Rows are points. Each table stands for the endless flat space through its points: a line for two points, a plane for three, and so on. Write the one point that lies in both, or say that there is none.

First (2 x 3):
[.05 .05 .14]
[.14 .08 .20]
Second (2 x 3):
[-.29 .04 -.13]
[-.21 .02 -.08]
They share: no point

First (3 x 4):
[.21 .28 .04 .25]
[.03 .25 .28 .22]
[-.01 .10 .26 .35]
Second (2 x 4):
[.08 .20 .32 .07]
[-.16 .20 .24 .39]
They share: no point

First (3 x 6):
[-.18 -.13 .18 -.02 -.15 -.14]
[-.19 -.17 .07 -.20 .53 -.38]
[-.13 -.14 .03 -.03 .16 -.34]
Second (2 x 6):
[-.25 -.06 .06 -.19 .06 -.30]
[-.05 -.26 .34 .05 .34 -.26]
They share: no point

First (3 x 9):
[-.49 .24 -.07 .39 -.26 .21 .12 .07 .25]
[-.58 .30 -.01 .44 -.24 .24 .17 -.02 .28]
[.01 -.08 -.51 .01 -.34 .19 .06 .21 -.13]
Second (3 x 9):
[-.33 .05 -.18 .00 -.26 .50 .13 -.22 -.09]
[-.29 .07 -.06 .00 -.10 .52 .07 -.18 .07]
[-.21 .13 -.42 .20 -.38 .18 .25 .10 -.05]
They share: no point

First (3 x 11):
[.10 .04 .22 .12 -.08 .06 .06 -.17 -.38 -.17 -.17]
[-.04 -.08 .43 .05 .26 .42 .35 .08 -.10 -.39 -.24]
[-.10 -.23 .55 -.07 .53 .69 .56 .35 .11 -.54 -.27]
Second (2 x 11):
[.10 -.08 .33 -.11 .06 .16 .09 .06 -.32 -.41 -.14]
[.11 -.11 .29 -.08 .09 .20 .14 .09 -.28 -.33 -.15]
They share: [.12 -.14 .25 -.05 .12 .24 .19 .12 -.24 -.25 -.16]

First (2 x 14):
[.40 .47 .18 .18 .14 .36 -.08 .18 .07 -.42 .08 -.20 -.19 .04]
[.16 -.01 .24 -.24 .50 .12 -.38 .42 -.35 -.12 .08 .28 -.07 -.44]
Second (2 x 14):
[.30 .21 .05 .09 .28 .26 -.25 .12 -.12 -.27 .22 .02 -.23 -.14]
[.25 .26 .45 -.21 .38 .21 -.20 .57 -.17 -.27 -.13 .07 .02 -.29]
They share: [.28 .23 .21 -.03 .32 .24 -.23 .30 -.14 -.27 .08 .04 -.13 -.20]

First (3 x 18):
[.10 .03 -.08 .25 -.17 -.30 -.01 .24 -.62 -.17 .07 .08 -.05 -.40 -.19 -.17 .12 -.21]
[.52 -.18 .20 -.02 -.05 -.12 -.14 .04 -.40 -.16 .03 .31 -.29 -.19 .23 .11 .11 .06]
[.25 -.67 .02 .35 .23 -.20 -.36 -.01 .03 -.22 -.48 .43 .15 .05 -.04 .43 .42 -.06]
Second (3 x 18):
[.15 -.18 .16 .22 .12 -.44 -.34 .17 -.24 -.33 -.07 .07 .03 -.09 .13 .01 .19 -.05]
[.11 -.24 .26 .02 -.05 -.35 -.44 .29 -.42 -.19 .16 .10 .20 .09 .01 .12 -.01 .06]
[.23 -.30 .02 .14 -.08 -.20 -.20 .17 -.30 -.19 -.05 .25 .05 -.03 -.05 .21 .23 -.03]
They share: no point

First (3 x 20):
[.49 -.06 -.20 .39 .33 -.01 .23 .13 -.02 -.23 .00 -.08 .12 -.42 -.19 -.25 -.06 -.38 -.05 .15]
[.29 -.02 -.18 .19 .19 -.05 .27 .37 -.10 .05 -.04 -.24 .12 -.20 -.23 -.23 .02 -.34 -.03 .21]
[.35 -.18 -.10 .33 .19 -.11 .21 .25 .08 -.05 .12 -.22 .12 -.34 -.27 -.27 -.14 -.20 -.07 .27]
Second (3 x 20):
[.25 .08 -.19 .16 .25 -.22 .12 .49 -.15 .07 -.01 -.23 .11 -.39 -.29 -.08 -.21 -.38 -.07 -.01]
[.29 .14 -.09 .10 .37 -.06 .28 .49 -.27 -.01 .01 -.05 .07 -.53 -.13 .10 -.35 -.52 -.07 -.09]
[.25 -.24 -.23 .32 .05 -.22 .12 .29 .13 .15 -.01 -.43 .19 -.07 -.41 -.48 .15 -.10 -.03 .35]
They share: no point
